Each row of a before or after table is a point. The points were changed in one or more steps. Then noise was added and the rows were shuffled. The steps act on how far a point lies along the listed directions, d1 being the first. What was done? A step turns or swaps two directions, mirrors them in a line or flattens them onto one, adds a multiple of one to another, or multiplies one. Angles are multiples of 10 degrees, from the lower direction toward the higher: turns from -170 to 170, lines from 10 to 170 but not 90. Use the fewest steps. Two steps may share a direction if one is a turn and the other turns, adds or multiplies; they go together, in the order done. Otherwise the lowest direction goes first.

Directions:
(1): [ 39 -27]
(2): [27 39]
Before (11 x 2):
[[ 25 -16]
 [-14   9]
 [ 33   7]
 [ -2  10]
 [ 19   7]
 [ 60 -26]
 [-53   2]
 [  6   9]
 [-25  25]
 [ 28 -30]
 [  8 -25]]
After (11 x 2):
[[ -5   4]
 [ 15  -9]
 [  0  -1]
 [-12   7]
 [-14  10]
 [ 10  -7]
 [  6  -3]
 [  7  -6]
 [  3  -2]
 [ 21 -15]
 [ -4   2]]
Steps: multiply d1 by 0.4; multiply d2 by 0

Directions:
(1): [ 33 -11 -11  -1 -34  50]
(2): [-31   5  -1 -60 -18   8]
(3): [ 46 -16  31 -33  16 -17]
(4): [ 0 50 44  6  1 22]
(5): [-27 -42  31   8  23  31]
Before (14 x 6):
[[  1 -20   4  53 -14  41]
 [-17   2  17   0  21 -25]
 [-13  -5   1   6   4 -24]
 [-36   7  15 -21 -26   9]
 [-20 -15 -53  29 -17   1]
 [-11 -30  39 -35  38 -17]
 [  4 -40  10  18  23 -12]
 [ 16  -3  28 -28  23  20]
 [-34 -18  -9  27 -12  47]
 [ 19   7   6  -5  -6  -3]
 [  4 -26 -10  57 -15  41]
 [ 15  11  36 -12  21 -11]
 [-17  22  45 -11  17   4]
 [  9 -28 -32  41   1   7]]
After (14 x 6):
[[ 29  -6  27 -14  24  23]
 [-16  -8  56 -21  10  49]
 [-26 -31  18  39  20  27]
 [  2 -15   4 -25   8 -36]
 [  9  10   7   2  -4  -9]
 [  8   8  37 -32  12   4]
 [-16  -1  -5 -20 -14 -11]
 [-20  -7 -58  24 -12 -21]
 [-13  -2  12 -37  -7   6]
 [-12  -5 -29  18  16 -45]
 [-29 -22  12  50  33 -21]
 [ -6 -17  22  12 -29  41]
 [-29 -21  34  47  31  -7]
 [ 31 -23  20 -60  -2   5]]
Steps: turn d1 and d2 by -90 degrees; turn d3 and d5 by -30 degrees; add 1 times d4 to d5

Directions:
(1): [ -1   1  12  -3 -11  24 -40  -9 -11  35  35  12]
(2): [-12  19 -30 -17 -20   2  11  29  26  36  -2 -15]
(3): [ 13   4  -8  -8  60   6  -3  11  -2  25 -14  19]
(4): [  2  17  13  20   4 -54 -26 -11  19  16  -5  -8]
(5): [-26  13 -10 -18  -1 -16 -31  34 -18 -28  -1  22]
(6): [ -4  13  18 -39  -6  13  -9 -28  34  -9 -25  18]
Before (8 x 12):
[[  8  13   2  -1  15 -12  10 -14  42   4 -17  -1]
 [  3   8  -2 -14  24   4 -15  -5  15  34   1  12]
 [ -3  17 -13  25  11 -22  14   7  11  21   1 -16]
 [  4  15 -13 -25  32 -16  -8   9  13  19 -24  27]
 [ -2  17   2 -11  22 -24 -30  -6  24  19 -12  26]
 [-10   3   7   8 -45  -5 -22 -17  -3 -27   4 -18]
 [ 26  -9   2  60   9 -42  24  -4  -2  19  11 -32]
 [ 10  -7  -4  37  17 -16  11  -8  -6   0   1  -8]]
After (8 x 12):
[[ 32  -6   0  52  39 -35  18  -2  -1  35   4 -19]
 [  3  13   8  -2  -5 -11   6 -21  46  -2 -12  -4]
 [ -8  18   8 -18   0 -23 -30 -16  33   6 -14  23]
 [ -2  22  -8  10  20 -15   8  -1  21  24  -8  -6]
 [ -6  -4  -6  30 -33 -13 -15   1 -23 -20  17 -26]
 [ -3  20  -1 -42   6 -11 -12 -10  30   7 -30  30]
 [ 14  -5  -5  34  31 -13   8  -7  -5   9  -1  -1]
 [ -2  12   7 -27   6   5 -14 -17  30  21  -8  13]]
Steps: multiply d1 by 0.7; turn d3 and d6 by 40 degrees; add 0.5 times d2 to d6

Directions:
(1): [-15   3  49 -16 -13  55  18 -11  10 -21 -46 -13 -24  41   5  11   3  31
  -8  19   3 -26 -16  37]
(2): [ 17  -6   5 -19 -12 -18   3 -17  20  35  18  -5 -49  19  27  42 -12 -31
 -37 -14  39   0  47  18]
(3): [-22  11  20   9  59  -8  21 -60  35   8 -11  11  -1  -6  15 -34  37 -40
  18  -2  21  -2 -14  -3]
(4): [  1 -40 -32   3 -14  18 -32 -43 -20 -18 -28 -41  11   2 -11 -25  35   9
  -5 -29  11 -15  52  -6]
Before (8 x 24):
[[  2   1  28  -2   3   3  -3  -5   6  11  -3   6 -26  10  13  14  -2 -10
  -11   1  13  -8  -2  15]
 [ 11   9 -32  -5 -25 -32 -12  45  -9  22  25   4  -6 -16   8  28 -27  -6
   -4 -28   0   9  26 -15]
 [  3   6 -11   8 -18 -34 -11  60 -14   7  36  19  23 -32 -14   8 -17  10
   16  13 -25  26 -15 -11]
 [  5 -15  -6   2 -24  19 -22  10 -32 -19  -1 -21  13  13 -15   2  -1  33
   -4 -10 -10  -5   2  -2]
 [  0 -17  10 -14 -14  21 -12 -24  10  -5 -12 -25 -25  17  -5  18  26  -3
   -4 -20  10 -18  32  19]
 [  5  -9   1  -5  -3   0 -10 -13  18  17  -4   2 -26  14   2  12  -3 -20
  -29  -8  24 -17  32   9]
 [-17   3  -1  16  28   4   5 -18   6 -11 -13  11  26  -7  -8 -29  23   4
   23   2  -3   0  -7  -6]
 [  5 -17 -31   6  23 -30 -11 -24   6   2  12  -3   8 -15   0  -6  27 -19
   12 -21  22  -1  25 -18]]
After (8 x 24):
[[ 15   3 -13  -3   6 -39   3  34   8  13  37  22  -3 -10   3  31 -14 -11
    2   2   6  10  -5 -13]
 [ -6   1 -23   3  15 -30  -4 -24  15  25   6  -5  -9 -13  18 -10  22 -39
    8 -37  25   1  39 -15]
 [-12  13  25  12  38   4  15 -27   8  -5   3   7  10   6   1 -19  17 -10
   17   1   2   1 -36  -4]
 [ -4  16  42 -16   3  11  21   4  29   8   8   7 -33  15   3  33   4 -14
    5   8   2  -9 -18  22]
 [  8 -10  18  -3 -13  11 -11  -3  -6   3 -11  -5 -23  13   6  14  -4   3
  -12  -3   6 -10   8  14]
 [ -3   8  -9  10  -8   0  -1  38 -12  -9   6  17  23  -6 -14   3 -13  28
   12  14 -20   7 -12  -5]
 [  5   5  17  -7  -3   2   1   3  20  22   0  12 -29  15   1  21 -15 -17
  -30   5  19 -16  16  12]
 [ -9 -25 -28  17  10 -30 -25 -23  -7   1   5 -11  30 -36 -10 -35  42 -14
   25 -18   8  10  30 -17]]
Steps: turn d1 and d2 by -10 degrees; turn d3 and d4 by -160 degrees

Directions:
(1): [-29  -3   8  31  -5 -22 -34 -18   9  -9   2   3  17   8  19 -42  15   4
 -14  -7  -4  15 -28 -14  23  -4  27  10  13  12  17  20  24  -7   0   0
 -13 -35  23 -10 -21  14 -25  39 -18  -5  47   6 -25 -14  29  17 -25   5
  30   4  11  -2   9   9 -21  24  -2  -5]
(2): [ 11  16  17 -15  53  -8  43  22  -9 -30   5  15   2  35 -27   1   9  19
  25  10  28  22  -5 -27  22 -35  17  -2  -8 -10  30  21 -16  -4 -11  22
   9   1  13   8 -30 -10   6   5  11   0 -15  34  -1 -18  29 -28   6 -18
   8  -9  11  -3   7  22  -3 -12 -18  -5]
(3): [-21 -34  -7 -34 -23  16 -15  36   5   3   7  15  27   6  -7  25  29   6
  12   4  -2 -16  32  -3  -1  28  22  29  -6  16 -19   7  14 -20  11  18
   3 -29  -7   4   7  -4  13 -44 -31  11  17  41 -14 -26  23 -18  -9 -14
  13   2 -11 -18 -29  -6  13  -6  13 -17]
(4): [ -1 -11  11  -9 -15 -50   6  18  11 -25  -1  -6   1 -17 -11 -32  -7   7
 -26  60 -11  11   4  26  -6  -9 -32   6   8 -20  -1  -1   2 -21 -27  18
   2 -32 -12  -3 -13  -1  43 -19  25 -24  25   5  37  -6 -25  10  -5   0
  19  10  15   5  12   7   7  -9  23 -18]
(5): [-31  -5   0 -32  -9  13 -31 -50 -18   6 -14  -2 -15  15 -26 -13  12  26
   2  -1   0  -2   5   5   4 -42   5   5  43   1  31  -4  -1  21  11  20
  -7   7 -20 -12  45 -19  -2 -10  28  16  22  24   2   9 -14  -7  33 -12
  31 -25  -7  14   2  -3   1  -3  12  25]
(6): [ 10   7 -59 -13  36  18  -2   3 -39  -4   6  -8  20  -7   6  -6   5   1
  15 -14 -17   6  17  27   6 -37 -35  16   6  -6 -11   3  -8  -5  -8   9
  -9 -36   6 -11 -20 -30  17  37 -23  24   0  -2 -22  27   4  41   7   2
  -4   9   0   0 -11 -25  -4 -27  14 -21]
Before (8 x 64):
[[ -7   1   3  19  -5  29  -2 -14  15  23   2  10  -2   5  19  16   3 -20
   12 -21   4  -8  -7 -23  -1  34  28 -19  -1  10   1  -1   0  11  10 -17
    0  29   0   4  10  22 -29  -2 -22   9 -15 -15 -11  -5   4  -9  -8  -3
  -12  -4  -3  -5   1   0 -10  21 -12  18]
 [-11 -12  -6 -15 -16   6  -8  14  12  -5   4   5   3   1  -1  23  10  10
   -4  -1 -16 -16  14  -1  -4  28   6  -4  -2   9 -12  -5  -3   4   9  -3
    2  11 -15  16  16   4   0 -25 -15   8   2   8   0   3  -8  -6   0   3
  -15   2  -9 -10 -12 -11   5  -2  -2  -6]
 [-17  -8 -21 -13   9 -11  -8   9  -9 -18  10 -27  18 -10  -2 -22   8   4
  -12  20  -7   8  18  24  -1 -29 -25   8  -4  -5  -5  -5   6 -11 -15   6
   -2 -37  -2  -8 -13 -19  17  23   4   5  23   1  -6  14  -2  35  -8   6
   10  -1  10  -3   1 -12  -7 -14  23 -28]
 [-21   1  21 -26  37  -1  21  14  -8 -26  -1  12  16  52 -33   7  30  22
   32   9  30  25  -7 -38  27 -32  45  25   8   9  34  20  -6  -7   2  34
   11 -14  11  -1 -22 -11 -10  -2  -8  12  22  60 -19 -29  46 -33   3 -26
   32 -16   0 -11  -5  27  -6 -11 -24 -16]
 [ -5   3 -10  -9  11 -13   5   5  -2  -8   1 -11   4  -7  -7  -9   5  15
   -8  37  -3  13  17  14   6 -12 -16  11   3 -15   4   3   2 -13 -15  15
   -2 -37 -15  -7 -12  -1  22  -8   6   7  13   4  15   2 -12   8   7   1
   15  -5  -1  -7   2  -7  11  -5   7 -14]
 [-26 -15   8  21 -11  12 -23 -14  15  11   5  19   3  15   9   1  23  13
    7 -16   4  -9  -7 -19  10  20  39  11 -10  22  -8   5  12  -5  22 -11
  -10  -4   1  -3   6  14 -37   7 -25  -1  27   7 -25 -17  30  -9 -21   3
   12  -5  -8  -8 -24  14  -8  31 -11  -3]
 [ -7   0   8 -13 -20 -10 -11  -1   3   6  -4   0 -18  -6 -14   1  -9   4
   -9  33   1  -3   6  10 -18  -2 -18  -7  23  -2  -5 -17  -6   3   2  12
    0  22 -23  -4  21  -5  15 -39  28  -5   2   1  23   4 -26  -7   6  -3
    6   1   1   8   7  -6  12   8   5   5]
 [ -7   3  -4 -18  -8  18 -21 -15  -3  11 -12  14  -6  -3  -1  11   0  -1
    9 -12 -10  -4   9  -3  -5   5  13   3  18   7   4  -4  -3  14  15   6
    3  -4  -8   6  28  -4  -1  -4  -8   8   1  -1  -9   1 -10   4   6  -7
    7 -10 -15   9  -1 -16   9  -3   0  10]]
After (8 x 64):
[[ -4  -2  15 -16   0 -18   9  34   8 -12   5  13  -1   8 -18   5   3   7
    2  40  13   6   8  -7  -5   2  -1   2   6  -1  -3   0  -5 -13  -4  23
    5   4 -10   2 -10  -2  19 -41  12  -8   3  23  14 -18   4 -20  -9 -11
   10   7   7  -4   2   5  11   5  -3 -12]
 [-11   6  -7  -1  20 -12   1   0  -3 -11   2  -7   8   3  -4 -15  12  18
   -4  27   2  19   8   1  17 -17  -1  13   4 -10  14  12   6 -12 -12  16
   -5 -41  -5  -8 -20   1   9   7  -1  10  20  10   3  -4   4   7   2  -1
   21  -7   1  -8   4  -2   4   1   0 -13]
 [  1   1   1   7 -15  27   3 -16  13  27  -1   3 -13  -7  11  20  -8 -20
    6  -6  -2 -14   3  -5 -14  31   5 -23   3   0  -6 -14  -8  14   5 -17
    3  39 -16   4  24  16 -12 -19  -4   6 -24 -24  10   7 -23  -7   5  -1
  -19  -5  -5   1   3  -5  -1  11  -3  21]
 [-23 -13   0  14 -34  18 -35 -44   9  28  -5   3 -20  -6   6   1   4   9
   -6 -10  -9 -20  -1   8 -11  14   8   0   7  14 -14 -19   5  11  23 -19
  -12  18 -21  -9  42   8 -28  -4   2  -1  20 -18  -2   9 -14   3   1  11
    4 -11 -15   7 -19   1   0  26   2  13]
 [  0  -2  -4 -27  -9  14  -9   6   0   6  -9  16  -1  -6  -5  19   0  -2
   10   0  -9  -5  19   1  -9  13   8   6   9   4  -5  -4  -5   5  10   9
    7  -9 -11  10  21  -4  13 -19 -10   4  -5   4  -2  -5 -11  -1   3 -10
    2  -5 -15   5  -5 -15  16 -10   3   1]
 [-44  -1   4   6   3  27 -35 -38  -8  11  -8   0  13  38   0   2  30   7
   19 -40  12   8 -22 -36  23 -11  58  23  24  31  25   9  13  13  28   5
   -5  -2  15 -12  10   1 -54  27 -29  25  39  28 -48 -10  42  -7  -1 -10
   29 -18 -13  -7  -9   9 -18  15 -24   5]
 [-10   0   1 -22  -2  -2  -1  -7   3 -13  -2   1 -13   9 -16   9   3  22
   -5   9 -10  -6   7   1   0  -5  -3 -13  14  -3  10  -6 -13  15   3   5
    2  22 -21  13  23  -5   4 -18  13   7   0  10  13  11 -21  -8  17   0
   -7  -9  -4   2   1  -5   2  -6  -3   6]
 [-19  -6 -20 -10  14 -12  -9   6 -10 -20  11 -25  20  -5  -2 -25  11   6
  -10  16  -5  11  14  19   4 -31 -19   9  -3  -3   0  -1   8 -11 -14   6
   -3 -39   2  -8 -17 -19  12  29   2   6  26   4 -11  12   5  34 -10   6
   13  -2  11  -4   2  -9 -10 -12  20 -27]]
Steps: turn d2 and d4 by -40 degrees; turn d1 and d2 by -50 degrees; swap d3 and d5
